Every row gives one point. The ring and each string are closed loops that go straight from each point to the next, and from the last back to the first. Before rounding, they use only three directions, however many columns there are. Count how often each string passes through the ring. Passing back the other way cancels.

Ring (10 x 3):
[[ 37 -14 -24]
 [ 29   9 -45]
 [ -1  28 -58]
 [-30  34 -51]
 [-48  32 -34]
 [-59  13   3]
 [-48 -11  25]
 [-25 -32  28]
 [  2 -41  18]
 [ 27 -34  -2]]
String (19 x 3):
[[ 30  16 -71]
 [ -2  -4 -67]
 [ -3   4 -37]
 [ 22  32 -32]
 [ 35  36 -61]
 [ 31  18 -85]
 [  3 -12 -76]
 [ -5  -1 -22]
 [ 30  16 -16]
 [ 52  11 -23]
 [ 52 -20 -57]
 [ 17 -29 -56]
 [ 12  -7 -22]
 [ 31   5  -8]
 [ 59   7 -12]
 [ 69  -6 -49]
 [ 64  18 -26]
 [ 45  28 -12]
 [ 54  28 -52]]
Times through: 3
String (24 x 3):
[[-29  37   4]
 [-32  31  -4]
 [-23  -1 -23]
 [-52  10 -44]
 [-72  38 -56]
 [-65  60 -50]
 [-22  44 -13]
 [-15  27 -13]
 [-30   6 -48]
 [-16   9 -25]
 [-25   4 -47]
 [-32  17 -74]
 [-35  38 -95]
 [-15  60 -51]
 [ -7  42 -18]
 [-12  17 -17]
 [-35  12 -58]
 [-29   9 -40]
 [-19   8 -21]
 [-47  -1 -58]
 [-71  33 -58]
 [-61  52 -24]
 [-42  47  -3]
 [-19  18  -4]]
Times through: 3

Ring (10 x 6):
[[ 44  28 -12   4  18   7]
 [ 22  42 -10  27  18  14]
 [-29  46  -3  37  11  21]
 [-67  38  -3  28   7  24]
 [-95  19  -8   3   5  23]
 [-93   0 -12 -25   3  18]
 [-66 -11 -11 -44   2  11]
 [-35 -12  -8 -49   1   6]
 [  8  -4  -6 -42   4   2]
 [ 42  15 -10 -16  13   3]]
String (28 x 6):
[[  7  63  -1  58  15  21]
 [ 14  66   9  61  10  20]
 [ -2  43   7  28   6  15]
 [ -9  31  -2  12   8  14]
 [ -6  26 -21   6  20  14]
 [ 18  34 -33  15  30  14]
 [ 52  45 -26  28  30  12]
 [ 70  49  -4  32  18   8]
 [ 43  39  10  18   6   8]
 [  6  26  -2   3   8  10]
 [ -6  20 -14  -3  14  12]
 [ 28  23 -36  -1  30  10]
 [ 69  31 -29   7  30   6]
 [ 79  37  -8  13  19   4]
 [ 53  35   0  11  12   6]
 [ 13  29   9   6   2   9]
 [-13  21  -8  -2  10  12]
 [  6  24 -31   2  26  13]
 [ 28  35 -30  16  29  13]
 [  0  27 -23   6  22  14]
 [ 25  44 -24  29  27  16]
 [ 40  64 -10  58  24  18]
 [ 21  63  12  57   9  18]
 [ -7  44  17  31   0  16]
 [-14  41  17  26  -1  16]
 [ -4  57   8  49   8  20]
 [ -1  58  -7  52  18  22]
 [  2  57 -15  51  23  22]]
Times through: 3

Ring (10 x 11):
[[  9  14   5 -43  39  -8  15  20 -31 -43  -4]
 [ -6  23  -3 -39  41  -2   6  24 -32 -33 -18]
 [-33  24 -11 -33  36   3 -11  22 -25 -10 -29]
 [-66   7  -4 -29  17  -3 -33  13  -8  22 -17]
 [-74  -9   2 -29   6  -8 -39   4   4  34  -3]
 [-64 -40  -5 -28 -10 -10 -28 -18  30  45  16]
 [-45 -54 -17 -28 -13  -6 -11 -31  43  42  21]
 [-11 -56 -22 -31  -6  -4  13 -35  42  19  25]
 [ 10 -40 -11 -38   7  -8  24 -21  20 -10  24]
 [ 19 -10   6 -44  26 -12  24   4 -14 -38  15]]
String (23 x 11):
[[-26 -36  10 -37   0 -18  -5 -12  14   9  29]
 [-31 -35   7 -36   0 -16  -8 -12  15  13  26]
 [-28 -20  -7 -33  10  -7  -5  -6   9   8   7]
 [-32 -23   2 -35   7 -12  -9  -6   8   9  14]
 [-44 -40  19 -36  -7 -23 -19 -12  17  22  35]
 [-52 -76 -15 -26 -28 -10 -14 -46  62  58  37]
 [-40 -81 -56 -19 -26  10   2 -61  82  65  15]
 [-29 -70 -61 -20 -17  14  10 -55  74  53   6]
 [-22 -95 -58 -21 -30   8  16 -71  91  59  27]
 [-15 -68 -16 -32 -15 -10  10 -41  50  26  37]
 [-13 -44  12 -39  -2 -20   4 -16  17   2  38]
 [ 13 -68 -23 -35  -8  -7  31 -43  47   6  37]
 [ 19 -58 -33 -34   0   0  36 -39  42   0  24]
 [  7 -40 -33 -32   8   3  26 -27  30   0   9]
 [-13 -19   3 -38  14 -12   3  -2   1  -8  15]
 [ -6 -16  30 -45  16 -26   3   8 -15 -25  32]
 [ 19 -26  24 -47  16 -24  22  -1  -8 -37  39]
 [ -5 -21   6 -40  14 -14   8  -3   0 -14  19]
 [  0 -24  18 -43  13 -21  10  -2  -4 -20  31]
 [ 18 -43  19 -45   6 -24  24 -14   8 -25  47]
 [ 21 -69 -47 -30  -5   6  41 -51  58   9  22]
 [  2 -63 -59 -25  -5  13  30 -50  61  25   7]
 [-21 -29 -16 -32   7  -3   2 -15  19  10   8]]
Times through: 2
String (29 x 11):
[[-36 -69  -8 -30 -20 -13  -5 -39  50  39  39]
 [-15 -95 -59 -21 -28   9  21 -71  91  54  27]
 [-10 -62  -5 -35 -11 -15  11 -33  39  14  41]
 [ -9 -39  17 -41   2 -23   5 -12  10  -5  39]
 [-22 -18   1 -36  12 -10  -2  -2   2  -1  11]
 [  0 -35 -34 -31  10   5  21 -24  27   3   4]
 [ 22 -35 -27 -36  14   0  35 -22  21 -17  12]
 [ -3 -19 -14 -36  17  -3  13  -8   7  -9   5]
 [-18 -11   5 -38  17 -11  -1   3  -6  -9  10]
 [  3 -11 -18 -36  24   0  17  -3   0 -17  -3]
 [ 22   0 -31 -36  35   9  32   0  -6 -33 -16]
 [  0  -2 -25 -34  29   6  16   1  -3 -17 -14]
 [-22  -2  13 -39  21 -14  -6  12 -16 -14   8]
 [-20   2   4 -38  25  -9  -3  12 -16 -14  -1]
 [-20  -7 -31 -30  21   8   4  -4   7   3 -17]
 [-21  11 -38 -29  32  15   3   6  -5  -3 -35]
 [-29  -5  -2 -35  19  -7  -8   6  -6  -2  -1]
 [-45  23  20 -38  30 -13 -25  31 -36 -11  -9]
 [-64  33  19 -35  32 -10 -39  37 -40  -1 -20]
 [-75  22 -11 -27  25   4 -40  21 -16  24 -34]
 [-64  -2 -34 -22  14  12 -26  -1  12  36 -30]
 [-43 -14 -25 -27  11   4 -12  -7  14  22 -12]
 [-54 -10   8 -33   9 -12 -26   6  -2  17   5]
 [-77 -13  25 -33   1 -21 -45   8  -2  31  15]
 [-90 -29  17 -29 -11 -19 -51  -5  17  53  19]
 [-76 -34  20 -32 -11 -22 -41  -7  17  43  27]
 [-49 -28  10 -34  -1 -16 -22  -6  12  22  21]
 [-31 -23 -14 -31   8  -3  -5 -10  15  14   4]
 [-44 -46   8 -34 -10 -18 -16 -19  26  28  33]]
Times through: 1

Ring (10 x 14):
[[ 12   8 -23  -9   1 -21 -28  -1 -28 -10   4 -16  23 -18]
 [  7  28 -22 -10   6  -7 -22  -3  -2 -13  11 -20  21 -12]
 [-13  49 -21  -4   7  11 -12  -9  23 -15  15 -17   6   8]
 [-35  52 -21   6   3  19  -4 -14  27 -14  13  -9 -14  26]
 [-46  39 -19  12  -1  17  -1 -14  16 -12   7   0 -28  33]
 [-46  16 -16  15  -6  10   0 -11  -5 -10   0   8 -35  32]
 [-37  -9 -15  15  -9  -3  -4  -6 -30  -7  -6  13 -34  22]
 [-17 -26 -18   9 -10 -22 -16  -1 -54  -5 -10   8 -17   3]
 [ -3 -22 -22   2  -8 -29 -25   0 -57  -6  -9   0   1  -9]
 [  7 -12 -24  -4  -5 -29 -29   0 -49  -7  -4  -9  14 -16]]
String (19 x 14):
[[-26 -44 -10  14 -12 -16  -4   2 -59  -4 -13  22 -37  11]
 [-10 -50   3   5  -3  -6   9  12 -41  -8  -4  25 -36   2]
 [-12  -6 -11   2  -1  -3  -5   1 -19 -10   3   4 -14   4]
 [-45  28 -27  15  -8   0 -14 -16 -11  -9  -2  -2 -22  29]
 [-82  58 -33  29 -12  17  -8 -30  11 -10  -2   1 -43  60]
 [-84  68 -29  28  -8  28   0 -29  30 -12   4   1 -47  64]
 [-83  85 -39  27  -9  22 -12 -35  29 -12   3 -10 -32  62]
 [-32  30 -24   8  -3   1 -14 -13  -4 -11   3  -6 -12  19]
 [ -8  -2  -9  -1   2   2  -2   3 -10 -11   6   3 -13   3]
 [-25   7  -4   5   3  17  10   0   8 -13   9  10 -30  19]
 [-78  54 -25  27  -9  25   1 -25  20 -11   2   5 -48  59]
 [-77  43 -29  28 -13  14  -6 -25   2  -9  -4   5 -45  55]
 [-60  24 -27  23 -13   2 -11 -19 -16  -8  -7   5 -35  40]
 [-58  -5 -21  25 -16  -5  -6 -13 -37  -5 -13  17 -46  38]
 [-17 -49  -2   9  -7 -11   3   8 -50  -6  -8  24 -37   6]
 [  1 -42  -1  -1  -1 -10   1  12 -40  -8  -1  16 -21  -7]
 [-11 -17 -12   3  -4 -11  -9   2 -34  -8  -2   7 -15   2]
 [-38   3 -30  16 -14 -18 -23 -14 -44  -5 -12   1 -17  19]
 [-46  -7 -31  22 -19 -23 -24 -15 -58  -3 -18   7 -26  24]]
Times through: 1
String (28 x 14):
[[-13  24 -25   1  -1  -7 -20  -8 -12 -11   4 -12   4   4]
 [ -8  48 -34  -4   1 -10 -32 -14  -3 -12   7 -27  23  -1]
 [  1  53 -32  -9   5  -7 -31 -11   7 -13  12 -31  31  -7]
 [ 13  41 -21 -15  11  -1 -21  -3  13 -15  18 -26  28 -14]
 [ 18  17  -9 -16  13   4  -7   6  11 -15  18 -13  15 -16]
 [  6   1  -7  -8   7   1  -4   6  -4 -13  11  -2  -1  -8]
 [ -5  14 -13  -4   5   3  -7   0   0 -13  10  -6  -2   0]
 [-18  28 -21   1   1   2 -12  -8   1 -12   7  -9  -4  10]
 [-42  71 -33   9   0  12 -18 -23  25 -14  10 -19  -4  29]
 [-52  90 -31  10   3  28  -9 -25  50 -16  16 -20 -11  40]
 [-43  68 -18   6   7  33   4 -16  50 -17  19  -9 -20  35]
 [-21  26  -7   0   7  22   8  -2  24 -15  15   1 -20  17]
 [ -2  -7  -4  -4   5   4   2   6  -7 -12   9   5 -12  -1]
 [-26  26 -22   6  -2   1 -13 -10  -5 -11   4  -6 -10  15]
 [-62  78 -36  17  -5  17 -15 -28  27 -13   7 -15 -17  44]
 [-69  95 -34  18  -1  30  -9 -31  49 -15  13 -17 -22  53]
 [-53  83 -24  10   5  34   0 -22  55 -17  18 -13 -20  43]
 [-24  48 -11  -1  10  27   5  -6  40 -17  20  -7 -14  20]
 [ -1   6  -5  -6   8   9   2   5   6 -14  13   0  -8  -1]
 [-12  16 -16  -1   2   1  -9  -3  -4 -12   7  -5  -5   5]
 [-28  54 -31   4   0   3 -20 -17  10 -12   8 -18   3  17]
 [-23  76 -35  -1   4   7 -25 -19  27 -15  14 -29  16  13]
 [  0  67 -29 -11  10   5 -24 -11  29 -16  20 -32  29  -3]
 [ 28  18 -10 -21  15   0 -11   8  10 -15  20 -18  25 -25]
 [ 19   3  -9 -14   9  -4 -10   8  -6 -13  13 -10  14 -19]
 [ -6   7 -16  -2   1  -5 -12  -1 -14 -11   5  -5  -2  -1]
 [-13  35 -30   0  -1  -9 -26 -11  -9 -11   5 -18  12   3]
 [ -9  32 -28  -2   0  -9 -25 -10 -10 -11   5 -18  13   0]]
Times through: 4

Ring (10 x 14):
[[-20  15   0  -1   5  20 -16   3  -5   0  27  -8  19 -16]
 [-16 -10  12 -14   8  23 -36  33  15 -13  44 -20  13 -26]
 [-10 -27  17 -20  10  18 -38  46  28 -20  45 -21   5 -26]
 [ -7 -19  11 -15  14  12 -16  38  25 -17  37 -11   5 -17]
 [ -6   6  -4  -2  15   4  22   9   9  -4  16   8   9  -2]
 [  0  12 -11   6  10 -10  45 -16  -1   3 -12  22   6  13]
 [ 12  -9 -11   6  -3 -36  53 -39  -5   5 -51  34  -8  29]
 [ 15 -20  -8   5 -10 -44  47 -45  -5   5 -63  34 -13  32]
 [  7 -12  -7   5 -11 -33  31 -42 -10   6 -51  26  -6  23]
 [-12  15  -6   5  -2   1   8 -24 -14   7  -6   7  13   1]]
String (31 x 14):
[[-27  33  -3   0  15  35 -12  13  -5   0  49 -11  28 -23]
 [-27   6  12 -13  12  42 -50  41  11 -12  68 -30  24 -38]
 [-13 -38  25 -25   3  21 -64  52  29 -23  50 -32   5 -34]
 [  2 -60  25 -26  -3  -5 -45  39  33 -24  16 -18 -10 -16]
 [ -5 -17   7 -10   4   2 -11  14  13 -10  13  -4   3  -8]
 [-20  28  -5   2  14  24   2   6  -4   1  34  -3  23 -14]
 [-24  10   8 -12  19  39 -32  43  15 -12  67 -23  22 -33]
 [ -3 -60  30 -33  10  14 -58  74  49 -34  54 -31  -6 -32]
 [ 11 -81  31 -34   4  -9 -44  62  53 -35  23 -19 -19 -18]
 [  9 -59  21 -25   5 -11 -21  42  40 -26  12  -8 -14  -9]
 [  4 -29   8 -12   5 -10   2  16  20 -13   2   3  -5  -1]
 [ -8  13  -6   2  11   3  23  -3   1   0   8  10  11   1]
 [-16  59 -24  17  22  14  59 -22 -17  14  13  22  26   6]
 [ -5  45 -25  18  18  -6  77 -35 -16  14 -14  35  16  21]
 [ 13  -8 -11   5   3 -34  59 -30   2   3 -43  34  -8  28]
 [ 19 -42   2  -6  -5 -41  32 -16  14  -7 -47  24 -19  24]
 [  2  -8  -3   0   2 -15  24 -13   3  -1 -17  15   0  10]
 [ -9  32 -16  11   9   0  42 -27 -14  10  -6  20  15   9]
 [ -1  38 -26  20   9 -17  78 -49 -21  17 -34  39  11  28]
 [ 13  -2 -14   8   3 -35  67 -37  -3   6 -48  38  -6  31]
 [ 14 -21  -5   0   2 -34  47 -19   9  -2 -39  28 -11  24]
 [  9 -34   5  -9  -1 -23  13   0  16 -10 -20  11 -10   9]
 [  8 -26   3  -8   5 -18  19   5  17  -9 -11  12  -7   8]
 [ 11 -49  12 -16   1 -22   0  17  27 -17 -10   4 -14   3]
 [ -1 -17   5  -9   6  -4   3  12  15  -9   7   2   1  -3]
 [-20  34  -8   4  18  25  13   6  -4   2  36   0  24 -12]
 [-19   6   7 -11  20  32 -20  41  17 -13  59 -17  18 -27]
 [ -8 -47  28 -30  12  22 -59  71  43 -31  61 -33   1 -36]
 [ -1 -60  28 -30   3   6 -55  57  41 -29  36 -26  -8 -26]
 [  3 -53  21 -22  -1  -7 -33  33  30 -22  11 -12 -10 -12]
 [-12  -1   4  -7   7  12 -11  13   7  -6  24  -6  11 -13]]
Times through: 5
String (23 x 14):
[[-23  33  -6   3  14  28   0   5  -7   2  38  -5  26 -16]
 [ -3 -27  12 -14   3   1 -19  21  18 -14  15  -7   0 -11]
 [  3 -63  27 -29   2  -1 -47  52  40 -28  27 -21 -11 -20]
 [ -9  -3   3  -6   9   8  -3  13   9  -7  21  -3   9 -10]
 [-22  19   3  -7  23  36 -12  37  13  -9  63 -15  23 -27]
 [ -8 -17  11 -17  20  18 -15  49  30 -19  49 -13   7 -21]
 [  0 -25  10 -15  16   3   0  38  30 -18  28  -4  -1 -10]
 [-12  31 -11   4  23  15  36   6   3   1  27  10  18  -3]
 [-13  55 -24  16  26  12  66 -16 -11  11  15  24  24   8]
 [-17  59 -24  18  19  12  57 -29 -21  16   8  23  26   8]
 [  1  -3  -5   1   4 -14  30 -15   1   0 -17  17   1  11]
 [ 27 -56   3  -7 -11 -56  37 -23  16  -8 -66  30 -27  32]
 [ 28 -51  -1  -3 -14 -62  47 -38   9  -3 -79  37 -27  39]
 [ 31 -56  -1  -1 -20 -71  50 -49   5  -1 -95  41 -31  45]
 [ 24 -33  -9   7 -20 -64  58 -65  -9   8 -95  44 -22  46]
 [ 16 -22  -9   7 -18 -51  46 -59 -12   9 -79  37 -14  37]
 [ 20 -51   4  -4 -22 -54  20 -40   2  -2 -74  26 -23  30]
 [-11  34 -18  18  -7 -10  35 -57 -33  19 -33  24  16  16]
 [-24  58 -20  18   8  18  28 -35 -30  18   9  12  31   0]
 [-33  71 -20  19  10  31  20 -31 -35  20  24   6  39  -8]
 [-23  17   1  -1   0  22 -26  -2 -11   2  25 -11  21 -18]
 [-13 -16  12 -12  -1  13 -36  18   9 -10  25 -16   9 -19]
 [-33  28   4  -5  13  46 -38  26  -2  -4  66 -25  31 -35]]
Times through: 1

Ring (7 x 14):
[[ 42  17  59  25  10  20 -15 -24 -14  28 -29  -7   1  62]
 [-27  62  41  35 -27  44 -16   2  -5  17 -52 -33 -19  49]
 [-64  30  23  38 -23  33  -9  19 -15  11 -41 -36 -20   7]
 [-65 -10  27  37  -4  17  -7  23 -32  10 -23 -24 -14 -13]
 [-26 -75  36  30  36 -12  -2  10 -50  16   8   1   4 -28]
 [ 27 -92  30  25  52 -25   4 -13 -37  27  14   7  18 -20]
 [ 61 -44  41  23  38  -8  -2 -31 -19  33  -5   3  17  25]]
String (16 x 14):
[[-29 -26  45  32  15   8  -9   9 -39  15 -12  -8  -6   3]
 [-21 -36   9  33  12   1   4   3 -17  21 -16 -21   1 -21]
 [-28 -62  -7  34  19 -10  11   7 -18  21  -7 -22   5 -48]
 [-41 -90  31  32  39 -17   0  17 -56  13  14   1   3 -45]
 [-55 -92  83  29  49 -13 -18  28 -94   4  27  25  -5 -20]
 [-41 -50  64  30  28   1 -14  17 -63  10   4   6  -6  -3]
 [-25 -24  63  30  18  10 -15   9 -49  13  -9   0  -7  16]
 [-33 -15   5  35  -1  11   3   7 -11  19 -26 -30  -4 -17]
 [-64  10 -27  42 -25  21  10  17  11  17 -44 -54 -11 -35]
 [-95  48   4  43 -41  42  -5  31  -4   7 -54 -53 -27  -7]
 [-91  63  27  42 -42  50 -14  30 -13   5 -55 -46 -31  17]
 [-62  38  66  35 -17  40 -24  21 -39   6 -35 -19 -25  38]
 [-37  14  43  34  -6  26 -13  10 -26  14 -30 -21 -14  20]
 [-32   4  31  34  -3  20  -8   7 -21  16 -28 -23 -10  10]
 [-51   1  60  33   1  23 -18  18 -45   9 -20 -10 -16  18]
 [-63 -15  74  33  10  18 -22  26 -63   4 -10  -1 -18  13]]
Times through: 2

Ring (7 x 14):
[[-16 -46 -30 -34  -8   3  23  -7 -20  10  36  35  59  38]
 [-11 -28 -34   3  52   6 -50  53   8  17  67 -20  25  52]
 [ -8 -19 -30  31  57   5 -60  68  25  18  58 -30   6  21]
 [ -6  -6 -18  59  30  -1 -28  53  35  20   8 -12 -12 -42]
 [ -9  11  -7  39  19 -10  -1  31  22  30 -34   9 -19 -35]
 [-15  14  -3  -4   8 -16  25   2  -4  35 -51  32  -4   2]
 [-17 -22 -15 -34 -17  -8  46 -22 -22  21 -16  51  39  21]]
String (22 x 14):
[[-11 -25 -27  10  30   2 -25  38   9  17  39  -3  21  20]
 [-12 -12 -27   0  60   0 -52  55   7  24  48 -21  12  59]
 [-13 -26 -37 -15  75   6 -73  64   2  20  86 -33  27  95]
 [-13 -55 -42 -21  28  11 -28  31  -7   6  88  -1  58  62]
 [-15 -66 -42 -40   3  11   2   5 -21   3  81  22  76  62]
 [-17 -36 -29 -45  12   0   6   2 -23  17  38  25  52  67]
 [-19 -36 -24 -58  -7  -3  34 -20 -33  18  17  45  58  62]
 [-19 -47 -22 -53 -46  -3  74 -47 -36  11  -3  73  69  20]
 [-17 -38 -18 -33 -44  -5  71 -39 -26  13 -17  68  55  -3]
 [-21  -9  -6 -53 -28 -15  71 -42 -35  29 -51  70  36  27]
 [-17 -19 -12 -25 -29  -9  59 -28 -19  21 -33  59  34  -2]
 [-13 -27 -19   0 -13  -2  30  -2  -3  15  -2  35  31 -13]
 [-16  -6 -13 -18  11  -9  15   4 -10  28 -14  27  17  27]
 [-19  -4 -11 -48   2 -13  34 -16 -27  31 -27  44  27  51]
 [-20 -40 -20 -60 -37  -5  69 -44 -39  15  -7  70  65  35]
 [-17 -18 -21 -40  16  -5   9   2 -20  24  12  26  35  60]
 [-16 -25 -25 -28  20  -2  -2  12 -14  20  27  17  36  53]
 [-16 -41 -35 -40  28   4 -17  19 -18  15  63   9  53  79]
 [-13 -52 -41 -20  29  10 -29  31  -7   7  85  -2  55  62]
 [-10 -52 -37   7  13  10 -15  29   6   4  68   4  46  13]
 [-10 -40 -31  15   9   6  -7  26   9   9  43   8  34  -3]
 [ -9 -45 -34  19  12   9 -15  33  12   6  57   2  37  -3]]
Times through: 2

Ring (8 x 14):
[[  8  10 -24   8   2  36 -16   4   4 -21  -7  27  34   4]
 [  3   9 -11 -27  27  10 -15  22  12 -35  16  23  18  10]
 [  5  -1   6 -54  37 -20   1  19   7 -25  25  -5  -7  14]
 [  8  -9  14 -60  31 -34  15   6  -1  -8  20 -29 -21  13]
 [ 15 -18  12 -42   8 -31  29 -22 -16  22  -3 -53 -26   9]
 [ 21 -15  -3  -9 -15  -4  25 -37 -21  32 -25 -44  -8   3]
 [ 21  -9 -12   7 -21  14  16 -36 -18  25 -31 -27   7   1]
 [ 15   3 -24  19 -15  36  -4 -17  -7   1 -24   8  29   1]]
String (27 x 14):
[[  2 -15  -5   4 -13   7  17 -34 -25  32 -19 -44  -5  -3]
 [ -1  -5 -10   1  -2  15   3 -15 -14   9  -8 -18   7  -1]
 [ 22 -10  -5 -15  -8  -2  18 -26 -13  17 -19 -28  -2   6]
 [ 15  -5  -6 -16   1   2   9 -14  -8   5  -9 -16   3   6]
 [  3  -4 -17  16 -14  27   2 -23 -16  14 -20 -14  15  -3]
 [  1  -2 -16  11  -7  26  -2 -16 -12   7 -13  -9  16  -2]
 [ -2   1 -26  33 -17  45  -8 -20 -14   8 -22   1  29  -6]
 [ 19   7 -35  38 -26  55 -10 -21  -6   0 -36  22  44  -1]
 [ 32   9 -28  10 -13  36  -7 -10   5 -14 -27  29  37   8]
 [  9  14 -34  27  -8  54 -23   0   4 -21 -17  39  47   1]
 [ 28  14 -23 -10   6  27 -14  10  16 -34  -9  40  35  13]
 [ 23   7 -13 -24  13   9  -5   8  11 -26  -1  20  19  13]
 [  3   4 -13  -9  10  18  -8   4   0 -15   2   8  17   5]
 [-12   8 -18   3  14  31 -20  12   1 -22   9  18  25   0]
 [  5  15 -10 -41  41   7 -23  40  23 -55  29  41  22  15]
 [ 20   9   3 -71  47 -22  -7  37  25 -51  30  24   3  24]
 [ 16   3   4 -60  37 -22   1  22  14 -32  22   5  -3  19]
 [ 14   2  13 -82  52 -39   3  33  18 -40  37   1 -14  23]
 [ -3  -2  12 -66  47 -30   0  27   8 -29  37 -10 -15  15]
 [ -4  -4   1 -30  22  -6   1   4  -4  -8  14 -16  -4   6]
 [ -2  -5  -1 -24  16  -3   4  -2  -7  -2   8 -19  -3   5]
 [ -3 -12  11 -45  25 -26  14  -1 -10   3  17 -38 -21   7]
 [ 17 -22  29 -82  30 -64  37  -9 -11  14  17 -65 -47  17]
 [ 32 -21  25 -79  21 -62  42 -17  -9  17   4 -62 -43  19]
 [ 27 -14  11 -51  11 -34  28 -16  -8  11  -4 -40 -22  14]
 [  5  -7  -4 -14   4   2   8 -13 -11   8  -4 -23  -1   3]
 [  5 -15   0  -9  -7  -4  20 -31 -23  29 -14 -47 -11   0]]
Times through: 2
String (26 x 14):
[[ 23  -9  15 -71  30 -43  21   3   2  -8  14 -29 -24  19]
 [  5  -7   2 -30  15 -10   9  -5  -7   0   5 -23  -7   7]
 [ -9 -10   2 -20  13  -5   8  -9 -15  10   7 -34 -10   1]
 [ -6  -7  -5  -8   6   7   4 -11 -14   8   0 -24   0   0]
 [ 21 -12   7 -42   9 -24  23 -15  -9  10  -4 -36 -17  11]
 [ 36 -24  19 -58   2 -50  46 -34 -18  33 -14 -69 -39  15]
 [ 32 -26  14 -38 -11 -37  47 -47 -26  47 -25 -75 -34   9]
 [  4 -16  -5   7 -18   7  20 -40 -28  38 -23 -49  -6  -4]
 [ 16 -16  -6   4 -22   5  24 -44 -26  39 -31 -46  -5  -1]
 [ 48 -19  -4 -10 -33 -10  41 -56 -23  45 -48 -51 -10   8]
 [ 39 -12 -13   7 -34  10  27 -50 -20  36 -47 -33   5   4]
 [ 41  -7 -12  -5 -22   7  21 -35 -10  19 -37 -18   8   9]
 [  9  -2 -15   4  -7  20   2 -16 -10   5 -15  -8  14   2]
 [  5   0 -17   9  -6  26  -3 -14  -9   2 -14  -2  19   0]
 [ 22   2 -17  -3  -5  19   0 -11  -1  -5 -17   6  20   7]
 [ 30  10 -25   1  -6  30  -7  -4   8 -19 -21  29  34  10]
 [ 10  18 -36  23  -3  56 -27   8  10 -31 -13  50  51   3]
 [ -7  11 -27  18   4  45 -24   7   2 -22  -1  28  37  -1]
 [  3   0 -11  -8   7  14  -3  -3  -4  -6  -1  -2  12   3]
 [ 12   5 -10 -25  17   7  -6  10   7 -24   6  13  14  11]
 [ 18  12  -6 -51  38  -4 -13  33  23 -50  22  34  15  20]
 [ -3  10  -8 -34  36   7 -19  31  14 -42  27  25  16  11]
 [-15   3 -10 -10  21  17 -14  12  -1 -19  16   5  14   1]
 [ -8   1  -4 -25  25   3  -7  13   0 -18  18  -1   5   5]
 [  3  -2  14 -74  50 -36   3  28  11 -31  38  -9 -17  18]
 [ 20  -8  24 -95  49 -59  19  20  10 -23  32 -26 -32  24]]
Times through: 1
